Every row gives one point. Before rounding, the points of a table are all equally far from one centre. They may lie mostly on one side of it. Write the centre, to within rounding.

Points (8 x 2):
[[ 13.7  11.2]
 [  2.9  24.1]
 [ 12.1  15.8]
 [ 13.4   3.3]
 [ 14.0   9.2]
 [-20.0  13.5]
 [-10.6  -8.2]
 [-16.9  19.1]]
Centre: [-3.5  7.8]

Points:
[[  9.9 -13.6  -0.3   9.4]
 [-13.5  -9.5 -28.4  12.3]
 [ -5.7 -20.5 -12.3   4.4]
 [-26.1  12.1  -1.7  -3.6]
 [-30.2   7.9  -6.2   9.4]
 [-23.9  -4.0 -20.6  16.8]
 [ -8.4 -16.5   4.0   5.2]
 [  0.1   8.1  13.5  -2.9]
 [ 11.3  -6.3 -17.2  -8.1]
 [-10.7  26.8  -1.4  15.6]
 [-24.1  11.9   5.5   2.6]]
Centre: [-5.0  5.0 -9.7  6.5]

Points, 14 rows:
[[-28.7  16.0   5.8  17.8  -3.1 -12.9   2.2   2.1]
 [-10.7  23.3 -13.0   0.6  21.9  12.6  -3.7  -4.7]
 [-29.9   4.6 -14.5  24.1  22.6   2.3  -1.3 -11.0]
 [-15.9  20.6  14.5  12.3  18.9  -4.9   2.1  -1.8]
 [-24.8  19.0  -2.9  15.4  24.2  -2.6  -7.1   5.0]
 [-24.3   4.1  -2.4   7.2  32.7  -7.0  -4.3 -12.6]
 [-21.7  11.9  -4.6   5.4  27.7  -6.0 -16.3 -10.6]
 [ -3.1  13.3   3.8   5.3  13.1  -5.3 -22.9  -8.2]
 [  0.8  20.5  -4.6   4.9  16.6   1.8  -5.6   9.3]
 [ -7.5   9.3  -4.6  14.2  -6.1  16.9 -19.4   4.9]
 [-16.4   7.9 -25.9   0.5  -5.5   4.6  10.9   7.3]
 [-16.4   4.6   5.6  25.8  16.0  10.7 -12.0   8.9]
 [ -8.9  13.4  17.8  13.1  -1.9  -7.3   5.5 -13.8]
 [-18.7  15.9 -19.2  23.4   7.1   1.1   9.3 -15.3]]
Centre: [-15.9   1.7  -3.6   5.9   5.7   2.8  -0.8  -4.9]

Points (15 x 11):
[[ 18.4   9.9  10.3  -1.9  -1.2 -15.6  19.2  -0.9 -15.6 -11.0  -5.1]
 [  7.6  -6.3  19.4  11.9 -13.7  11.2  21.7 -10.7   1.0   5.1 -18.2]
 [ 13.2  -0.7  12.7  -5.2   7.0 -11.9   7.1 -24.5 -15.6  -3.1 -14.6]
 [ 20.6   1.4  20.9  16.9   3.4   4.2   1.5  22.9   8.4  -9.3   0.3]
 [ 22.9 -13.1  19.5  10.2  18.6   5.8   3.1  -7.7  25.8  10.5   8.7]
 [ 38.6   2.6  22.4   7.5   1.8   8.3   4.3  -5.9  -1.1  19.6 -24.6]
 [ 25.6  -4.2  11.2  -1.5   5.3  16.4  16.6  17.7  -2.3  -1.8   2.4]
 [  7.8  17.4   1.5  13.7 -10.1 -18.6   4.5 -24.0   8.4  16.8  16.5]
 [  5.4 -13.3  25.4  10.5  -1.0  -4.4  15.8 -19.4  15.1  20.4  -9.9]
 [  2.3 -11.4  25.4   0.0  -3.2  10.2  10.1 -12.9   4.1  -6.6  17.5]
 [  9.4   6.2  10.1  -2.7 -10.0   1.1  24.8 -11.5  -7.2   6.4  24.7]
 [ 35.0   8.3  18.2  11.2   7.2  15.7  20.5 -12.4   5.5  -0.1  -4.1]
 [ 35.6   8.4  13.6  11.9 -12.5  -2.9  15.4  19.6  -5.9   1.4  -4.7]
 [-10.8   1.3  27.5  -9.0  -1.3  -2.1  -7.3  -4.8  -1.0   6.0  12.1]
 [ 42.1  -1.4  11.2 -11.3  -3.9   2.6  -2.9 -15.9 -11.8  -5.3  -6.2]]
Centre: [18.0  0.5 10.5  6.8 -2.9 -2.2 -0.7 -4.9  0.5 10.5  2.2]

Points, 19 rows:
[[-15.0   4.6   3.1  -8.8  10.8   3.9  -0.9  13.6 -11.0 -10.6   0.0  25.7
    0.2 -12.5]
 [ -4.1   0.5   9.8 -19.6   0.2 -10.6  -4.1 -19.9 -18.2  10.4 -19.0  20.1
   -7.6 -18.3]
 [ -4.4  11.9  10.6 -15.6   9.3 -11.6 -14.7 -22.0 -19.4  -1.5  -4.2  23.0
   -4.3 -22.9]
 [  7.1  -3.6  -3.8 -23.8  18.6 -20.1  -5.3  -4.7  -8.1  -5.7 -10.1  30.4
    1.8 -26.5]
 [  5.1   8.9  20.1  -6.0   2.1 -26.3   4.5 -13.8  -8.8  -4.7 -11.8  28.3
    6.8 -22.1]
 [-10.3  20.1  -1.3 -13.1   0.1  -6.6   0.8 -22.3 -12.0  -1.9  -1.0  27.0
   12.7  -8.6]
 [  2.9  13.1   3.8 -12.0   1.7 -25.4   3.7 -24.2  -8.6  -4.0  -7.5  28.2
   -4.8   0.3]
 [ -5.0  20.3  14.3 -22.8  10.7 -14.3   5.4  -9.3 -14.3   8.9  -4.1  21.7
    8.8 -14.1]
 [ -4.8   0.4  13.4 -22.5  14.9  -5.0   2.5 -21.2 -15.9   6.0  -4.5  22.3
  -10.5  -3.0]
 [  1.8  17.1  -0.8 -24.7   5.3  -7.6   3.0 -14.3 -13.4   3.2  -5.8  35.6
    3.8 -21.3]
 [ -9.2  11.2   9.2 -23.4   1.9  -6.7  -5.2 -17.7  -7.1 -14.1 -10.5  32.5
    1.8  -6.5]
 [ -2.8   7.0  19.0 -16.5   4.4 -24.3   1.4 -19.8 -19.1  -1.0   9.1   9.1
    5.3 -17.4]
 [ -7.7  15.8  16.9  -7.9   6.8  -4.7  -0.8 -17.7  -4.2   6.6 -17.0  23.4
   -5.2  -4.4]
 [-13.5  10.8   0.5 -18.0   7.0 -20.2   2.3 -18.4  -5.8   2.8 -12.6  30.6
   -1.9 -17.7]
 [-10.6   2.8  22.0 -16.1   9.4 -20.9   0.3 -10.0 -18.0  -8.5  -0.5  15.6
   14.2 -11.0]
 [ -8.3   7.8  11.2  -8.8  14.0  -6.9 -15.1  -4.5 -13.5 -11.8 -11.7  28.7
    2.3 -24.3]
 [-10.2   5.9  19.3 -15.3   2.9 -21.5  -2.8 -17.8  -9.3   3.3 -13.9  23.1
    6.6 -21.1]
 [-11.6  12.2   5.8 -10.4  -1.9 -11.5   2.8 -14.1  -1.8   1.6 -15.6  28.8
    8.9 -28.8]
 [ -5.7  -1.3   8.2  -7.3  10.0 -25.4 -10.3 -27.3  -8.6  -0.2  -4.8  20.4
   -8.7  -8.2]]
Centre: [  4.0   1.5   2.8 -10.4   3.2  -8.1   0.3  -6.6  -4.5  -3.3  -1.9  14.0
   1.0 -12.8]

Points, 25 rows:
[[-17.5   0.9   9.5  16.6  -4.0  -2.3  -4.5  -7.4  16.8   4.7  25.2 -25.1
  -17.9  13.4  -0.1   3.9  30.2  18.8  11.5  -6.4]
 [  3.2  -5.0  -2.2  -7.5  -4.8  15.8  25.8   1.1  27.6   8.0  20.3  -0.9
  -10.8  12.6  13.4  -0.2   0.7  14.2  18.0 -15.9]
 [ -3.3  -8.3  10.6   9.3 -19.7  15.8  10.3 -11.8  15.5   1.0  15.2 -13.5
   -6.8  21.3  12.6  14.8  12.1  10.3  22.3  -6.9]
 [ -7.9  -7.3   7.7  -4.2   5.0  10.7  -5.2  -8.5  12.2  11.9   4.7 -11.7
   -1.6  20.4  23.5   4.0   6.6  30.5  12.6   4.2]
 [ -6.0   4.3  -7.8   4.0   9.3  14.4  17.6 -11.2  14.5  -2.8  23.1  -8.5
    2.9   3.2  -3.1  14.0   2.5  33.4  18.8  -7.2]
 [ -8.0  -2.7  -1.9  -5.3  -3.0   3.1  31.9  -2.4  10.4  18.1  27.3  -2.3
   -0.9   1.2   0.5  -1.5   4.3  25.5  14.0 -19.9]
 [  5.1  -3.4  -0.8 -16.4   4.4  16.2  18.3  -5.2  25.1  -5.8  17.1  -5.2
   -8.9  16.0   0.2   4.7   2.8  22.2  18.5  -0.5]
 [-10.6 -13.4   6.2  -8.6   5.7   5.1   5.3   2.4  13.4  -8.4  22.3  -2.5
   -1.1   9.4   0.5 -15.1  18.1  31.8  21.5 -20.0]
 [-12.3  -1.3   3.2  20.4  -3.2  15.8  12.6   5.1  30.5   9.1  26.5  -8.9
  -17.0  18.6  16.6   5.8   9.5  21.2  11.7 -16.9]
 [ -8.0  -4.4  -2.4  -8.4  -1.7   6.5  23.3  -3.9  19.9   7.0   7.7   3.6
   -2.3   9.9   8.5  24.6   3.8  27.6  21.1  -6.0]
 [-15.0  -9.3  -0.6  -2.8   5.8  19.5  15.2  -6.4  20.9  11.6  32.4  -6.5
    4.3   1.3   7.7   3.0  10.1  23.8  22.7 -10.4]
 [ -2.0   1.9   1.1  -6.6  11.8   4.9  14.1   1.4  21.8  18.0  18.6  -9.1
   -9.9  20.6 -16.8   0.3  14.4  19.4  16.6 -12.6]
 [  0.3  -1.6  17.9   7.9  -2.1  12.1  21.7  -2.7  -1.0  -4.5  26.9  -0.7
    5.5  21.0   2.6   4.3   6.5  19.6  21.8 -16.3]
 [ -0.1 -13.0  -5.0   8.3 -10.8  14.1  27.1  12.2  10.7   0.7   2.0   4.9
  -13.2   5.8  13.5  12.8  13.9  25.1  18.0  -8.1]
 [-11.1  -6.4   1.1   5.4   6.4   7.5  27.3  -1.1  12.2  -0.9  24.6  -0.3
  -14.9   8.9   4.5   7.8  14.1  42.2  -1.0  -2.3]
 [-26.3  -2.3   0.9  19.7   8.5   6.6  25.0  10.0  15.4  10.6  18.4   2.9
   -4.9   3.9 -22.8  12.4  21.1   8.5   6.7  -4.8]
 [  1.0 -10.4  -2.3   6.2  -2.9  18.7  23.6   2.4  19.8   5.9   1.8 -13.4
   -8.1  18.7   1.4  -3.5  16.3  26.4  24.3  -1.3]
 [ -8.0  -7.3   5.9   4.7  15.7   3.0  15.1 -10.6  25.3   1.5  29.6  -8.5
   -8.4   9.7  -1.0  -3.9  14.9   3.0  21.9 -24.1]
 [  0.7 -16.5  -7.6  -0.5   0.4  12.6  10.9  -5.8  24.2   7.3  17.0  10.4
    0.9  16.4  -8.4   4.1  13.7  21.3  20.2  -3.6]
 [-11.9 -12.2   4.9  -3.4 -15.1   7.2  15.7   7.4   3.4 -15.6  16.3  -1.5
   -8.9  25.9  -4.4  -6.8  21.7  22.7  11.8  17.0]
 [-14.1   4.0  11.5  -5.0   4.4  13.5  10.9   5.9  13.4  -6.3  33.8   5.9
  -19.7  10.5   8.0   5.8  15.3  20.7  30.1  12.1]
 [-20.7   2.3   3.0   5.3   3.0   8.9  24.9 -10.3   1.0   9.0  20.5 -16.5
  -10.4   6.4   3.7   7.7  23.0  30.8   0.1 -14.5]
 [  4.5  -5.6  -3.4   4.7  -9.8   7.1   7.4   2.6  13.5  11.2  15.0  -4.0
  -10.0  18.5  14.7   6.6  27.2   6.6  30.4 -10.2]
 [-13.3   1.0  -6.1  -1.3   9.2   5.4  19.9   4.5  19.3  -3.0  25.4 -18.1
  -16.1   2.0  -4.6  13.9   2.0  36.6  17.7  -7.3]
 [  3.7  -1.8  10.7  -2.4  -5.2  20.9   8.4   5.9  21.6   7.1  22.8  -7.7
  -16.8  20.2   1.0   2.0  19.2  23.1  22.7  -0.6]]
Centre: [-14.9  -0.3   2.9   6.2  -0.4   0.5   8.1   4.9   9.4  -0.1  12.2  -4.1
  -7.2   5.8   3.6  -1.2   5.3   9.3   8.7  -0.6]
